Each row of a before or after table is a point. The points were changed in one or more steps. Then noise was added and the rows were shuffled. The steps act on how far a point lies along the listed directions, d1 being the first. Name the steps. A step turns or swaps two directions, mirrors them in a line or flattens them onto one, adds a multiple of one to another, or multiplies one. Angles are multiples of 10 degrees, from the lower direction toward the higher: turns from -170 to 170, lines from 10 to 170 but not 90. Use the fewest steps. Two steps may share a direction if one is a turn and the other turns, adds or multiplies; they go together, in the order done. Otherwise the lowest direction goes first.
In the rows, 128 means zero.

Directions:
(1): [144 126  66]
(2): [ 76 162 114]
Before:
[[122 156   7]
 [138 126 161]
 [166 112 165]
 [139 129 161]
 [139 148 159]
 [159 131 122]
 [165 116 174]
 [110 124 129]]
After, 8 rows:
[[113 138 155]
 [205  93  38]
 [121 160 148]
 [123 142 187]
 [132 135 186]
 [112 123 119]
 [157 131 146]
 [120 142 158]]
Steps: turn d1 and d2 by -50 degrees

Directions:
(1): [131 113 153 181  64  97 170 106]
(2): [156 181 112 169 139 121  84  71]
(3): [125 110 127 101 174  52 152  91]
(4): [121 132 112 105  78  72  69 160]
Before (11 x 8):
[[130 128 134 184  80 157 151 112]
 [105 118 121 103 102 136 139 164]
 [141 141 128 138 119 148 109 112]
 [129 133 156 109 132 111 129 137]
 [161 144 143 139 133 109 111 128]
 [117 115 136 132  81  80 141 155]
 [129 132 122 162  98 111 137 130]
 [124 135 123 100 146 176  55 167]
 [146 118 157 195  84 147 125 119]
 [144 116 152  96 137 134 166 145]
 [129 168  83  33 249 210  43 172]]
After:
[[129 129 122 158 106  98 141 125]
 [161 142 145 140 142 111 120 121]
 [144 121 150 102 123 152 157 154]
 [126 168  77  27 238 192  28 179]
 [138 140 125 130 113 127  98 116]
 [105 113 120  93 113 109 143 153]
 [142 117 151 178  69 104 102 127]
 [125 127 125 168  54 121 118 128]
 [119 126 118  80 157 116  52 156]
 [118 108 142 130 115  73 172 131]
 [130 133 158 112 142 121 140 132]]
Steps: turn d3 and d4 by -70 degrees

Directions:
(1): [140 187 110  97 115 112 175 144 190 192 101 120]
(2): [137 197 135 142  70 196 106 141  89 139 149 153]
(3): [198 138 162 125 179 114  92 129  94 164  79 165]
(4): [ 74 131  72 134 168 147 125 162  70 169  96  94]
(5): [163 142  93 210 135 101 186 164 115  97 130 153]
Before, 11 rows:
[[ 97  86 133 156 125 110  99 122 117  64 137 122]
 [ 79 151  60 159 150  94 144 181 105 166  84  75]
 [119 125 113 150 143 160  98 145  73 133 132  97]
 [ 12  50  80 105 172 137 131 129 112 151 117  46]
 [121 124 184 113  57 165  81 106 151 100 188 142]
 [137 188 124  97 106 132 150 124 185 152 132 104]
 [ 79  93  87  56 178  96 128 123 122 162  77  74]
 [ 88  87 123 143 135 109 120 117 110  98 146 112]
 [132  79 147 141 146  73 173 104 154  80 120 135]
 [ 84  85 142  95 187  57 177 112 216 130 110  91]
 [203 167 114 163 121 108 178 174 148 171  71 163]]
After (11 x 12):
[[ 67  41 142 106 162 118  76 117 118 118 136  92]
 [200 174 214 152 155 146  80 121  86 135 109 195]
 [150 128 100 214  70 136 183 169 125  75 147 152]
 [201 166 190  63 141 117 117 109 184 226  72 149]
 [126 145 133 108 154 115 109 130 111 179  97 126]
 [207 189 174  68  86 130 110 107 149 151 110 166]
 [165 106 158 150 139 103 124 101 144  61 158 131]
 [188 195 134 150  98  67 162 150 189 155 102 136]
 [120 150 111 105 121 125 146 137 170 167 124  80]
 [101 144 113 112 157 123  90 144 108 165  73 114]
 [141 149 139 151 154 151 114 136  44 140  89 154]]
Steps: turn d1 and d5 by 30 degrees; turn d1 and d4 by -110 degrees; turn d2 and d3 by -130 degrees
